Each row is a point. Any point is a mix of the corners, with weights that add up to 1. It lies inside the corners' shape when no weight is negative. Is each point inside? If not, which corners have a negative weight?

Corners:
(1): [ 4.1 -3.2  0.1]
(2): [ 0.3 -1.5 -2.4]
(3): [-6.4  9.0  1.0]
(4): [-1.6  8.0 -1.6]
Points:
[-4.1  6.1  0.4] => inside
[-4.7  8.4 -0.4] => outside (1)
[-3.2  5.6  0.4] => inside
[-0.9  1.9 -1.7] => inside
[ 3.2 -1.5 -1.0] => outside (3)
[ 2.4 -1.8 -1.8] => outside (3)
[-4.6  7.0  0.5] => inside
[-0.7  0.8 -1.8] => inside
[-1.4  7.1 -1.0] => outside (2)

Corners:
(1): [ 3.9 -3.4 -7.1  0.4  8.9 -0.3 11.7  5.6 -4.7 -5.8 -0.9]
(2): [-1.9  3.9  0.4  0.0 -4.2 -1.3 -6.4 -4.4 -0.4  3.5 -6.1]
(3): [ 0.5  4.2  6.9  6.2 -1.3 -1.6 -4.7 -3.8  5.7  1.3 -4.3]
(4): [ 4.6 -2.7 -1.4 -1.7 -2.0 -6.5 -2.7 -7.5  2.4 -0.2  4.9]
(5): [ 5.0 -1.0 -5.5 -6.7  9.9 -1.2  5.3  9.2 -6.6 -5.4  6.6]
(6): [ 7.8  6.0 -7.9  9.0  5.8 -5.2  5.6  0.5  5.6 -7.3  3.2]
(7): [-4.5  3.8  4.7 -1.2 -0.9  5.8  2.7  7.5  3.0 -2.2  2.1]
(8): [ 5.2 -0.3  4.7 -3.6  0.2 -1.9 -0.5 -1.6 10.6 -2.9 -5.1]
(9): [-3.1  8.8 -0.3  4.9  5.1 -8.4  3.1  6.9  0.5 -1.3 -1.2]
(10): [ -0.9   1.0  -0.6  -1.5   0.2  -4.0   4.8 -10.4  -5.8   0.4  -0.1]
(11): [  1.0  -2.1   0.7  -1.4   1.8  -1.4   1.6 -10.7   2.3   6.0  -4.8]
(12): [ 1.6  5.1  6.1  4.1 -6.3 -1.8 -0.5 -1.8  3.4  7.7 -0.3]
Points:
[-0.9  3.0  3.3  0.8 -3.4 -2.2 -0.8 -4.3  0.5  2.9 -2.6] => outside (5, 6, 11)
[ 6.6 -3.0 -3.9  0.6  4.0 -1.8  4.1 -0.9  1.1 -2.4 -1.0] => outside (7, 9, 10)
[ 3.1  0.5 -1.7  0.3  3.9 -2.2  4.8 -0.4  0.4 -1.6  0.7] => outside (2)
[ 1.6  2.3  0.0  1.0  1.8 -1.8  2.1  1.8  0.3 -1.5 -0.1] => outside (11)
[ 1.2  3.5  1.0  0.3 -1.1 -1.9  0.5 -0.1  1.6  1.3  1.3] => outside (1, 3)
[ 1.1  2.0 -0.3 -0.2  0.8 -2.9  2.2 -2.3 -0.2  0.2 -0.1] => outside (3)
[ 1.8  2.8 -0.1  2.0  1.5 -1.8  2.8  1.1  1.5 -0.9  0.6] => inside
[ 1.3  0.6 -0.1 -0.7  1.3 -1.8  2.5 -4.0  1.5  1.4 -1.2] => outside (3)
[ 0.8  2.8  1.3  1.0  1.3 -3.0  0.2 -1.0  2.5  0.3 -2.4] => inside

Corners:
(1): [ 2.6  2.7 -5.3 -6.4  3.1  1.5  6.4 -9.9  0.4 -0.8 -6.9  5.7  1.5  1.9
  1.2 -2.8 -2.6 -6.6  8.8 -7.7]
(2): [-2.7  2.2 -0.3 -5.2  0.2 -0.8 -4.3  2.4 -0.6 -4.6 -4.9  0.8 -2.1  1.8
  2.7  0.2 -1.3 -2.7  1.4 -4.7]
(3): [ 8.4  1.0 -2.9 -2.6  9.8 -4.8  0.6 -5.0 -2.1  6.2  1.4 -0.7  0.3  2.0
 -2.3 -8.3  5.3 -2.4  1.9  2.4]
(4): [-1.1 -2.6  0.6  3.8  7.3  2.2  0.2 -6.2  5.2 -0.4 -0.5 -3.1 -4.3  6.3
 -4.5  0.5 -1.5  1.4 -3.6 -0.7]
(5): [ 0.6 -8.8  0.3 -2.9  2.9  2.6 -6.6  2.2 -4.1 -5.4 -0.6  3.2  5.2  3.3
 -4.3 -8.3 -0.7  0.6  0.5  0.7]
(6): [-6.4 -4.5 -7.9 -7.7 -2.7 -8.7  1.3 -5.8  5.2  2.6 -1.4 -5.5 -2.7 -2.3
 -6.1 -2.6 -7.4 -1.8 -5.2  2.8]
(7): [ 4.1 -0.2 -2.4  7.8  8.2  0.2 -6.6  3.3  5.1 -2.1 -4.3 -5.0  2.5 -3.2
 -2.4 -9.6  6.3 -0.4 -3.2  4.6]
(8): [ 7.7  4.9 -4.0 -3.3  4.7  2.4 -2.3 -5.9 -1.1  1.9 -3.8 -6.3  3.1  2.5
 -5.9 -1.6  6.1  1.3 -2.6  3.2]
(9): [-7.2 -0.8 -3.6 -4.8  5.3 -7.9  2.8  2.1 -5.3  1.3  5.2 -7.1 -3.0 -1.8
 -4.8 -3.0  1.0  2.4  2.9  2.9]
(10): [ 5.6  0.7  4.9  2.7 -1.1 -7.8  8.6 -3.4 -1.5 -5.4 -0.4 -2.7 -4.4 -0.7
  0.5  0.1  4.1 -3.2  8.4  2.2]
(11): [ 9.6  4.7 -0.7 -1.4  3.3 -7.7  1.8 -5.5  4.0  2.8 -7.2 -4.2  8.5  1.6
  0.1 -2.6 -4.5 -5.4  1.3 -2.5]
(12): [-2.6  0.5 -3.6 -3.6  0.3  5.6  0.0 -0.7 -2.0 -4.1  6.6  6.2 -0.4  4.2
  2.6 -7.7 -4.3  2.5  0.2 -2.6]
(13): [-4.5 -8.0  6.0  1.0 -0.6 -2.3  3.3  4.1  1.2  1.4 -0.1 -1.8  3.1  6.7
  4.6  0.1 -2.1 -0.8  0.1  6.2]
(14): [-4.8 -5.4  5.5 -0.1 -4.8 -6.5  5.8 -5.2 -7.8 -2.6 -6.3  6.9  1.2  5.2
  5.7  1.8 -5.0  3.7  8.4 -1.5]
(15): [ 2.1 -6.0  7.4  5.0 -4.7  3.2 -0.6  7.9 -1.4 -5.4 -5.4  2.5  2.1  0.0
  6.2  4.0 -2.4 -2.7 -4.2  3.2]
(16): [ 2.3 -2.9  0.6 -1.7 -3.3  3.1  3.7  0.7 -3.2  1.6  8.0 -0.3 -1.0 -1.3
  5.6  1.8 -5.7  1.9  8.0  0.0]
(17): [-3.8  5.7 -5.7 -2.1  8.7 -4.9 -2.9 -3.7  5.2  0.9 -1.8  1.3 -5.3 -1.4
 -4.7  1.9 -4.9 -5.1  2.9  4.6]
(18): [ 3.0 -2.6 -3.0  3.3 -1.0 -8.1  2.3  8.3  0.8  4.9 -6.1 -7.5  1.3  5.2
 -4.7  4.3 -5.2 -2.2 -4.3 -2.9]
(19): [ 5.0  3.2  7.0  6.0  0.1  2.6 -3.2  7.2 -4.8  1.1 -2.9 -3.5 -2.4  1.0
 -2.2 -5.5  5.7 -1.2 -2.5 -2.9]
(20): [-7.2  3.0 -3.1  4.8  5.6 -3.8 -7.5  8.9  0.0  5.0  6.6 -2.5 -1.7  1.8
 -9.1  0.7  4.8  2.0 -6.2 -4.1]
(21): [ 0.1  5.1 -6.2 -0.8  6.9  4.3 -7.2 -4.6 -6.8  1.1  4.5 -4.8  0.0  4.6
 -6.2 -0.9  3.3 -1.9  1.9  0.0]
Points:
[ 5.7  1.1 -1.1  1.2  4.0  0.4 -0.8 -2.5 -2.8  0.5 -1.3 -0.4  2.2  3.6
 -3.2 -4.3  2.4 -0.6  2.2 -3.2] => outside (2, 6, 9, 13, 15, 17)
[ 0.3 -3.1  2.3  4.3  0.6  0.2 -2.5  3.4 -2.6 -1.8 -2.9 -1.2 -0.1  2.9
 -1.0 -0.5  2.0 -1.5 -1.6 -0.2] => outside (8, 9, 11, 12, 16, 17)
[ 5.5  0.4  0.4  1.6  1.9 -2.9  2.8 -3.6 -0.7 -0.1 -5.3 -5.1 -0.4  0.7
 -0.9 -1.1  1.8 -1.8  1.8 -0.4] => outside (5, 12, 13, 17, 20)
[-2.4 -3.7 -0.5 -1.0  1.5 -2.7  2.1 -2.4  1.0 -1.0  1.8  1.3 -0.7  0.9
  0.1 -2.9 -3.1  0.0  1.4  1.4] => outside (2, 8, 18, 19, 21)
[ 1.8 -1.1 -0.6 -0.9  0.6 -2.1  2.7 -3.8  1.2 -0.7 -3.5 -0.8  0.7  2.3
  1.7  0.1 -3.1 -2.3  1.9  1.0] => outside (5, 9, 19, 20)
[ 1.6 -0.7 -0.7  0.6  2.7 -0.4 -1.0  0.4 -0.1 -0.9 -1.0 -0.5  0.9  1.5
 -0.3 -3.5 -0.1 -0.8 -0.4  0.7] => inside
[ 1.2  1.5 -2.2 -0.5  3.4 -2.5 -2.1  0.2  0.6  0.8 -1.7 -3.3 -1.4 -0.2
 -3.9 -1.9  0.4 -2.2 -1.0 -0.1] => outside (12, 13, 14)
[ 0.8 -0.9 -0.9 -0.8  3.1 -0.8 -2.1  0.1 -0.7  0.8 -1.8 -1.6  0.8  2.0
 -1.7 -1.7 -0.1 -1.2 -0.4  0.5] => outside (10, 12)

Corners:
(1): [ -3.5   2.9  -2.5  -2.3  -4.0   1.7   2.9   5.6 -10.6  -7.9  -6.1  11.8
  -5.3   0.0   2.2   0.5   8.0  -6.9   4.9   4.8]
(2): [ 0.6 -0.7 -4.4 -0.4 -0.1 -8.4  9.2  7.0  1.4 -6.1  4.7 -4.7 -1.3  3.6
 -0.6 -0.8  3.1 -6.9  8.6 -2.3]
(3): [ 6.1 -9.6  0.4  0.4  4.4 -5.5 -3.3 -5.5 -7.2  4.0 -1.7 -4.3  4.2 -5.8
 -0.8 -2.7  3.6  6.6 -0.7 -2.5]
(4): [ -0.2 -11.7   2.8  -2.1  -4.1   2.8   7.1  -1.0   6.0   4.2  -2.4  -4.9
  -1.9  -6.2  -3.6  -0.6  -0.7   5.1   1.9  -1.5]
(5): [-0.9  8.0  6.2  4.3  4.9  3.3 -0.5  2.2  0.7 -1.4  4.2  7.5 -4.2  0.7
  3.4  4.4  6.2 -1.6  3.9  1.5]
(6): [ 3.5 -3.4  6.1 -2.4 -4.2 -4.8 -0.6 -1.1  3.4  4.1  1.5 -4.2  2.6  1.3
  2.9  1.9 -2.0  2.5  0.6 -7.0]
(7): [-5.1 -1.2  2.0  7.4  6.9  1.4  4.6  5.6 -1.1 -3.1  1.5 -0.9 -1.5  1.4
 -1.1  2.6 -0.3 -5.1  1.2  8.6]
(8): [ 3.2  0.1 -5.1  2.5  0.9 -2.5  0.7  0.2 -2.9 -8.8 -5.7  2.6 -4.1 -0.5
  6.6 -6.9  2.7 -1.1  9.1  0.2]
(9): [ 0.8 -0.3  2.5  2.7 -3.7  2.1  5.0 -0.8  5.1  6.9  4.0 -4.9  0.2 -1.7
  2.6  2.6  0.9 -2.0 -4.0 -2.8]
(10): [-1.1  0.5  1.7  0.7  1.5  3.1  5.7  6.0  2.4  8.2 -2.7 -3.7 -0.8 -3.5
  2.7  5.3  4.0 -1.2  2.8  3.6]
(11): [ 4.3 -1.9 -6.1 -0.6  1.4 -3.3  1.6 -1.6 -2.7 -2.3 -4.8  1.8  1.9 -5.8
 -2.1 -0.5  1.0 -5.0  4.6  1.0]
(12): [-3.1  5.7 -6.6 -3.9  9.3 -3.2  1.8  9.1 -2.2  7.4  8.0 -1.5  5.9 -1.6
  0.7 -4.2  1.1 -0.7  6.8  0.2]
(13): [ -1.4   2.2  -0.1   7.0  -5.7 -10.0  -8.0   3.6   9.5   0.9  -3.6  -9.8
   3.7   1.2  -1.5  -3.9   2.6   0.6   0.3  -2.5]
(14): [ 0.1 -0.8 -6.5 -7.1 -0.6  2.6  3.1  0.8  0.8  8.6  0.5 -3.5 -5.0 -4.8
  1.3  9.5  0.9 -3.6 -1.3  4.2]
(15): [-1.8  4.4  4.7  9.3  3.4  0.3 -0.8  7.2  5.9 -0.7  0.9  3.0  1.7  5.1
  0.0 14.7 -1.4  2.1 -6.5 -0.7]
(16): [  5.8  -2.8  -3.6 -10.6  -3.0  -5.7  -1.1  -8.4  -3.1   2.7  -4.2   2.4
   3.9  -0.1   3.5  -3.1   9.2   5.0   0.7   3.0]
(17): [-7.4 -5.2 -2.0 -9.4 -1.0  2.7  5.1 -6.6 -1.2  0.8 -2.5  3.0 -1.6 -6.1
 -0.2  7.2  2.6  0.7  3.7 -5.6]
(18): [ 3.4 -1.2 -5.6  0.6 -0.4 -3.9 -8.3  1.1  2.1 -4.7 -0.2 -3.4  5.8  0.9
  2.1 -3.6  5.6 -1.2  3.8  2.3]
(19): [-4.9  5.6  4.7  8.1  1.3  1.1  3.3  7.4  3.5 -3.0 -2.3 -7.8 -2.4 -3.7
 -0.1  9.1 -1.3 -0.8 -1.4  4.3]
(20): [ 0.4  2.4 -0.7  4.1  3.2 -0.5 -2.3  2.5 -3.9 -2.6 -2.3  0.9  1.6  2.9
 -4.1 -8.5  4.2  5.3  7.1  1.0]
(21): [-3.6  3.7  9.2  6.7 10.0  2.7 -4.4 -1.6  3.8  1.3 -1.0 -1.8 -1.7 -2.2
  1.1 -2.5  4.8 -3.5 -2.4 -4.5]
Points:
[ 0.0 -0.1 -2.3 -1.6 -0.4 -1.8  1.8  1.1 -0.4  0.7 -0.2 -0.4  0.3 -0.8
  1.2  2.8  2.6 -1.1  2.1  0.8] => outside (4, 21)
[-0.8 -0.8 -2.4 -0.5  1.5 -1.8  0.7  0.8  0.0 -0.1 -0.6 -1.4  1.0 -1.8
  0.1 -0.4  2.8 -0.7  2.3  0.1] => outside (5, 6, 10)
[-1.0 -1.2  1.5  1.4 -0.3 -0.4  1.1 -0.3  1.0 -1.7 -1.3 -0.6 -1.6 -0.7
  0.9  1.7  2.5  0.4  1.3 -1.0] => outside (10, 11, 12)
[-0.5 -0.6 -1.4 -1.4  0.6  0.2  1.6  1.3  0.6  2.5 -1.0 -1.5 -0.8 -2.3
  1.0  2.6  2.8 -1.0  1.9  1.1] => inside
[-0.3  0.4 -1.5 -0.1  1.3 -2.0 -0.1  1.4 -0.5  0.7 -0.8 -0.8  1.3 -0.8
 -0.2 -1.4  3.2  0.7  3.3  0.2] => inside
[-0.6  0.1 -0.1  1.8  2.0 -0.1 -1.5  0.9 -0.8  0.1 -0.6  1.0  0.1 -0.7
 -0.3 -1.0  2.6 -0.1  2.3 -0.2] => outside (2, 10, 16, 19)
[ 0.1  0.1 -0.5  0.4  0.7 -1.4  0.7  1.0 -0.5 -1.0 -1.2  0.1 -0.2 -1.1
  0.4  0.3  2.9 -0.8  2.5  0.7] => outside (10)
